Each row of a before or after table is a point. The points were changed in one or more steps. Then noise was added and the rows were shuffled. The steps act on columns, c1 being the first. Write out the steps. A step turns or swaps two columns, mirrors them in a line or flattens them onto one, adds a multiple of one to another, or multiplies or shifts one. Angles are multiples of 10 degrees, from the lower column toward the higher: turns from -170 to 170, lines from 10 to 170 but not 90. Use the fewest steps. Two steps may share a column if one is a turn and the other turns, adds or multiplies; they go together, in the order done. Otherwise the lowest column goes first.

Before:
[[ 0.53  0.39]
 [ 0.08 -0.11]
 [ 0.07 -0.15]
 [ 0.38  0.10]
 [-0.09 -0.08]
 [ 0.10  0.54]
 [ 0.24  0.17]
 [-0.13 -0.07]
 [-0.13  0.40]
 [-0.38  0.46]
 [ 0.31  0.06]
 [-0.11  0.50]
 [ 0.05 -0.17]]
After:
[[-0.50  0.35]
 [ 0.06 -0.19]
 [ 0.15 -0.11]
 [ 0.15 -0.14]
 [-0.06 -0.09]
 [ 0.19  0.24]
 [-0.28  0.37]
 [-0.10  0.57]
 [ 0.30  0.15]
 [ 0.30  0.23]
 [-0.25  0.42]
 [-0.10 -0.10]
 [ 0.38  0.52]]
Steps: turn c1 and c2 by 20 degrees

Before:
[[ 0.64 -0.12  0.02  0.27]
 [ 0.48 -0.06  0.33  0.02]
 [-0.36 -0.36 -0.15  0.33]
 [ 0.27  0.32  0.08  0.04]
 [-0.44 -0.39 -0.10  0.08]
 [-0.30 -0.22  0.46  0.02]
 [ 0.24  0.02  0.29  0.28]
 [ 0.52 -0.01  0.20  0.19]
 [ 0.20  0.07  0.38  0.33]
 [-0.28 -0.30 -0.26  0.04]
 [-0.27 -0.49 -0.22  0.16]
 [ 0.26  0.26  0.32  0.18]
 [-0.11 -0.32  0.14  0.15]]
After:
[[-0.36 -0.14 -0.08  0.16]
 [ 0.42  0.12 -0.70  0.02]
 [ 0.45  0.03 -0.56  0.30]
 [-0.53  0.32 -0.41  0.28]
 [-0.44  0.29 -0.10  0.03]
 [ 0.56  0.13 -0.51  0.05]
 [ 0.34  0.04  0.10 -0.02]
 [-0.44  0.24 -0.23  0.17]
 [ 0.25  0.19 -0.23  0.16]
 [ 0.43  0.26 -0.61  0.16]
 [-0.27  0.06 -0.13  0.30]
 [-0.38 -0.14 -0.35  0.05]
 [-0.19  0.00 -0.08  0.31]]
Steps: add 0.3 times c4 to c2; turn c1 and c2 by 150 degrees; shift c3 by -0.40

Before:
[[-0.10 -0.22 -0.60  0.05 -0.12  0.17  0.25  0.27 -0.13]
 [ 0.00  0.00 -0.32  0.29  0.49 -0.12  0.47  0.13  0.11]
 [-0.21 -0.22  0.26 -0.23  0.25 -0.11  0.47  0.37 -0.59]
 [-0.26  0.07 -0.22  0.21 -0.26  0.02  0.23  0.08  0.16]
 [ 0.05  0.40 -0.03 -0.03  0.19  0.09  0.33  0.25 -0.40]
 [-0.28 -0.14  0.17 -0.12 -0.28  0.22  0.39  0.33  0.14]
 [-0.08 -0.12 -0.01 -0.08 -0.04  0.09 -0.18  0.10  0.08]
 [ 1.02  0.12  0.03 -0.06 -0.24  0.22 -0.59  0.05  0.16]
 [-0.27  0.01  0.20 -0.29  0.39  0.07  0.04  0.06  0.01]
 [-0.07 -0.07  0.17 -0.11 -0.13  0.18  0.40  0.41  0.07]
 [-0.26 -0.28 -0.38  0.94 -0.23  0.18  0.28 -0.18 -0.23]
 [-0.13 -0.04  0.13  0.23 -0.18  0.19  0.27  0.52  0.03]
 [ 0.55  0.20 -0.07 -0.29 -0.13 -0.36  0.20  0.15  0.12]
 [ 0.03 -0.08  0.28 -0.22 -0.20 -0.06 -0.88  0.46  0.19]]
After, 14 rows:
[[ 0.03  0.41  0.03 -0.02  0.16  0.19  0.13  0.28  0.33]
 [-0.04 -0.09 -0.22 -0.46  0.53  0.14  0.13  0.12 -0.02]
 [-0.30 -0.15  0.08  0.19 -0.24  0.31  0.28  0.38 -0.15]
 [ 0.49 -0.07  0.37  0.18 -0.14 -0.12 -0.05  0.13  0.22]
 [-0.28  0.53  0.18  0.35  0.24  0.17  0.13  0.32 -0.35]
 [-0.16 -0.01 -0.29 -0.09 -0.20  0.20  0.17  0.52 -0.06]
 [-0.13  0.11  0.25 -0.50 -0.15  0.15  0.10  0.33 -0.22]
 [-0.22 -0.19 -0.15 -0.32 -0.26  0.15  0.11  0.13  0.09]
 [-0.05 -0.12  0.10  0.08  0.01 -0.09 -0.01  0.04 -0.07]
 [ 0.97 -0.11  0.03  0.04 -0.26 -0.15 -0.16  0.02  0.20]
 [-0.27  0.19 -0.87 -0.96 -0.26  0.17  0.19 -0.19 -0.34]
 [ 0.06 -0.20  0.10  0.44 -0.16 -0.48 -0.37  0.47 -0.08]
 [-0.30 -0.03  0.15  0.40  0.37  0.07  0.04  0.10  0.05]
 [-0.09 -0.08  0.10  0.22 -0.16  0.31  0.21  0.45 -0.11]]
Steps: turn c2 and c9 by 80 degrees; multiply c4 by 1.3; turn c3 and c4 by 120 degrees; flatten c6 and c7 onto the line at 40 degrees

Before:
[[-0.37  0.13 -0.07 -0.47 -0.19 -0.46 -0.10 -0.19 -0.21 -0.30  0.25 -0.01]
 [-0.47  0.40  0.23  0.38  0.09  0.08 -0.52 -0.01  0.33  0.13  0.29  0.04]
 [ 0.07 -0.22  0.01 -0.17  0.41  0.28 -0.46  0.22  0.42  0.29  0.21  0.25]
 [-0.40 -0.19  0.31  0.03  0.00  0.30  0.32 -0.23  0.04  0.44 -0.43  0.00]
 [ 0.30 -0.41 -0.18 -0.12 -0.17 -0.35  0.06 -0.18 -0.03 -0.30 -0.22 -0.05]
 [-0.17  0.14  0.30 -0.27  0.64  0.07 -0.17  0.17 -0.32 -0.34 -0.50  0.12]
 [ 0.03 -0.01  0.33 -0.01  0.12 -0.33  0.39  0.15 -0.22 -0.17 -0.07 -0.04]
 [-0.41 -0.19 -0.05  0.36  0.02 -0.25  0.28 -0.02  0.55  0.31  0.20 -0.11]]
After:
[[ 0.56 -0.02  0.33 -0.23 -0.27 -0.06  0.13  0.13  0.41  0.26 -0.85  0.07]
 [-0.31 -0.01 -0.21 -0.11 -0.08  0.28 -0.15 -0.20  0.04 -0.02 -0.44 -0.01]
 [ 0.32  0.04  0.30  0.00  0.24 -0.37 -0.23 -0.25 -0.10  0.78 -0.25 -0.02]
 [ 0.08  0.01  0.29 -0.02 -0.08  0.25 -0.44  0.16  0.25 -0.07 -0.13 -0.01]
 [ 0.24  0.00 -0.07  0.33  0.26  0.19 -0.40 -0.01 -0.57  0.02  0.44 -0.11]
 [ 0.34 -0.02  0.21  0.43  0.29  0.03  0.58  0.08 -0.26 -0.16  0.48  0.00]
 [ 0.28 -0.02  0.03 -0.22 -0.35 -0.16  0.49  0.20 -0.41 -0.06  0.40  0.26]
 [ 0.11  0.01 -0.06 -0.46  0.39  0.55  0.02 -0.20  0.21 -0.50  0.10  0.04]]
Steps: turn c1 and c5 by -130 degrees; multiply c2 by 0; turn c6 and c7 by 170 degrees; multiply c9 by -1; multiply c11 by 1.6; turn c10 and c11 by 40 degrees

Before (12 x 18):
[[ 0.03  0.21 -0.26 -0.08 -0.53 -0.25 -0.34  0.31 -0.06 -0.22 -0.03  0.15
   0.41  0.66 -0.12 -0.30 -0.72  0.29]
 [ 0.04  0.07 -0.22  0.00 -0.05 -0.22  0.19  0.28  0.25 -0.08  0.03  0.18
  -0.21  0.14 -0.58 -0.11 -0.16  0.08]
 [ 0.13 -0.04 -0.49 -0.02  0.09  0.21  0.16 -0.19 -0.08 -0.28 -0.13  0.12
  -0.20 -0.22 -0.21 -0.32  0.10  0.44]
 [-0.03  0.05  0.11  0.32 -0.08 -0.20 -0.32  0.06 -0.41 -0.47 -0.07  0.10
   0.09  0.77 -0.06 -0.05 -0.42 -0.07]
 [ 0.09 -0.63  0.03 -0.20 -0.12 -0.10 -0.07  0.12  0.00  0.31  0.05  0.05
  -0.19 -0.08  0.65 -0.18  0.39 -0.07]
 [ 0.58 -0.76  0.21 -0.05 -0.26  0.10 -0.13 -0.18  0.33  0.01  0.22 -0.41
  -0.36 -0.20  0.43  0.26  0.18 -0.12]
 [-0.58  0.13  0.05 -0.07 -0.18  0.05 -0.30  0.11 -0.02 -0.77 -0.05 -0.04
  -0.28  0.42 -0.24 -0.42 -0.22  0.16]
 [-0.35 -0.42  0.07  0.45 -0.50  0.16 -0.27 -0.07 -0.03 -0.22 -0.17  0.39
   0.17  0.48  0.03 -0.24 -0.32  0.13]
 [ 0.18  0.14 -0.37  0.16  0.02  0.18 -0.09  0.52  0.10 -0.12 -0.15 -0.02
  -0.05 -0.30 -0.15  0.02 -0.34 -0.01]
 [ 0.25 -0.55  0.36  0.03  0.13 -0.09 -0.30 -0.44  0.43  0.14  0.51 -0.24
  -0.10 -0.23  0.63 -0.10  0.03 -0.42]
 [ 0.16  0.46  0.03 -0.10 -0.11  0.31  0.31  0.32 -0.04 -0.22  0.07  0.11
   0.05 -0.24 -0.44 -0.12  0.08  0.30]
 [-0.46 -0.08 -0.06  0.02 -0.45 -0.28 -0.11 -0.06 -0.30 -0.46 -0.30  0.03
   0.36  0.31 -0.23 -0.06 -0.49 -0.05]]
After, 12 rows:
[[ 0.23 -0.40  0.03 -0.18  0.61 -0.13 -0.08 -0.09 -0.06  0.30  0.03  0.03
  -0.21 -0.08  0.63 -0.18  0.21 -0.14]
 [ 0.10  0.42  0.05 -0.15 -0.21  0.31  0.31  0.14  0.26 -0.19  0.00  0.10
   0.05 -0.26 -0.46 -0.13  0.11  0.05]
 [-0.04 -0.18  0.13  0.02 -0.38 -0.23 -0.32 -0.13 -0.23 -0.44 -0.02  0.09
   0.10  0.82 -0.01 -0.06 -0.06  0.49]
 [-0.49 -0.38 -0.05 -0.17 -0.49 -0.29 -0.12 -0.25 -0.12 -0.51 -0.08  0.03
   0.37  0.31 -0.13 -0.06  0.28  0.22]
 [ 0.00 -0.27 -0.27 -0.18 -0.87 -0.20 -0.34  0.09  0.25 -0.20 -0.04  0.14
   0.41  0.69 -0.10 -0.32  0.23  0.08]
 [ 0.14 -0.04 -0.39  0.20 -0.34  0.20 -0.08  0.33  0.04 -0.12 -0.10  0.00
  -0.06 -0.27 -0.19  0.03 -0.14  0.03]
 [-0.33 -0.61  0.10  0.30 -0.20  0.13 -0.27 -0.27  0.13 -0.24 -0.08  0.40
   0.20  0.47  0.10 -0.24  0.37  0.38]
 [ 0.35 -0.48  0.32  0.36  0.37 -0.12 -0.30 -0.66 -0.24  0.13  0.21 -0.23
  -0.09 -0.23  0.55 -0.09 -0.13 -0.40]
 [-0.61 -0.02  0.07 -0.10 -0.30  0.04 -0.30 -0.06  0.14 -0.77 -0.04 -0.02
  -0.26  0.42 -0.14 -0.43  0.08  0.00]
 [-0.05 -0.05 -0.20  0.14 -0.18 -0.22  0.20  0.07  0.17 -0.07  0.02  0.18
  -0.23  0.15 -0.56 -0.10 -0.03 -0.14]
 [ 0.67 -0.61  0.21  0.21  0.47  0.11 -0.12 -0.37  0.01  0.03  0.09 -0.38
  -0.36 -0.20  0.31  0.23  0.32 -0.32]
 [ 0.08  0.02 -0.51 -0.15  0.15  0.21  0.16 -0.38  0.41 -0.27 -0.07  0.12
  -0.20 -0.20 -0.24 -0.31 -0.06  0.16]]
Steps: turn c1 and c15 by -10 degrees; turn c5 and c17 by -70 degrees; turn c2 and c5 by -30 degrees; turn c9 and c18 by -70 degrees; turn c4 and c18 by 40 degrees; shift c8 by -0.20; multiply c11 by 0.4
